Every row gives one point. Two turns around zero, p and q, are shown by what they do to some points. Where does a point land after both, in the order given? Backwards means that the second turn is done in reverse. Each puzzle has new turns, and all numbers are rounded.

Turn p:
[ 21 -20   7] -> [ 16 -24   6]
[  4 -23 -19] -> [ -7 -25 -16]
[-11 -21   5] -> [-15 -16  10]
[-14  64   7] -> [ 5 66  0]
Turn q:
[  8   0 -38] -> [  6   3 -38]
[-15   0 -29] -> [-15   8 -28]
[ 22 -51  42] -> [  9 -60  34]
[ 7 14 21] -> [11  9 22]
[-19  33  17] -> [-9 34 22]
[ -4   3 -14] -> [ -4   6 -13]
Where do these land?
p, then q: [ -4 -42  -7] -> [-26 -34  -3]
p, then q backwards: [ -7  23 -13] -> [ -8  19 -18]
p, then q backwards: [ 16  37 -42] -> [ 11  23 -52]
p, then q: [-13 -13  30] -> [-9 -8 33]
q, then p: [ 8 -7 32] -> [ 10 -12  30]

Turn p:
[ 33  12 -19 -28  -7   1] -> [ 33  13  -1 -33  -5   7]
[ -6  32  14 -29  -6 -37] -> [-15  38  17 -27  -8 -28]
[  5  15   3  19 -24 -28] -> [ 13  18  16  19 -10 -28]
[ -5 -15   5  12 -13  24] -> [ -1 -19   5  17 -11  19]
[13 15  9 45 41 17] -> [ 3  7 -4 33 55 17]
[-36 -21 -19  -2  29  21] -> [-29 -21 -43   3   4  15]
[  9 -30  33 -19   2  -1] -> [-12 -32  28 -21   5  -1]
[-41  -1 -23   7 -34   9] -> [-12   2 -21  25 -48   2]
[27 -7 -4 -4 12 -5] -> [ 20  -7   1 -14  18  -3]
Turn q:
[ 9 30 -7 21  1 26] -> [  8  25 -10  18  -8  31]
[-45 -30   3  10  -6 -31] -> [-36 -22   8  14 -11 -43]
[ 18  -1  13  24 -23  -7] -> [ 15   1  20   2 -32   3]
[  5 -16 -32 -76 -41  38] -> [-11 -32 -54 -74   3  27]
[  0   7 -13  21  15 -24] -> [ 13  11  -3  25   0 -23]
[  5  24  32   3  11 -19] -> [ 3 31 31 -2  8 -8]
[ 0 -8 -3 11 14 17] -> [  0 -10  -1  18   8  14]
[-17 -12  -3  -6  15   0] -> [-14 -11  -4   7  16  -8]
[24  5 10 -8 14  0] -> [21  6 11 -7 16  7]
Where do these land?
q, then p: [ 11  25  12 -19  38   3] -> [ -8  22  -7 -12  42  15]
q, then p backwards: [ 32 -14 -17  21 -28 -45] -> [ 20 -17 -28  -2 -48 -32]
p, then q backwards: [-10  10  -2  -7 -23   5] -> [  0  11   5  15 -21   1]
p, then q: [-38 -12  -9   5   6   7] -> [-20 -13 -23  18 -17  -9]
q, then p: [  6  19  31  41 -18  -3] -> [ -2  19  45  25 -14  13]
p, then q: [-10   6 -21  -9  23  42] -> [ -7 -10 -40   9  10  32]
p, then q: [  8 -34   6 -31   2  -7] -> [ -7 -31   3 -30  13 -14]
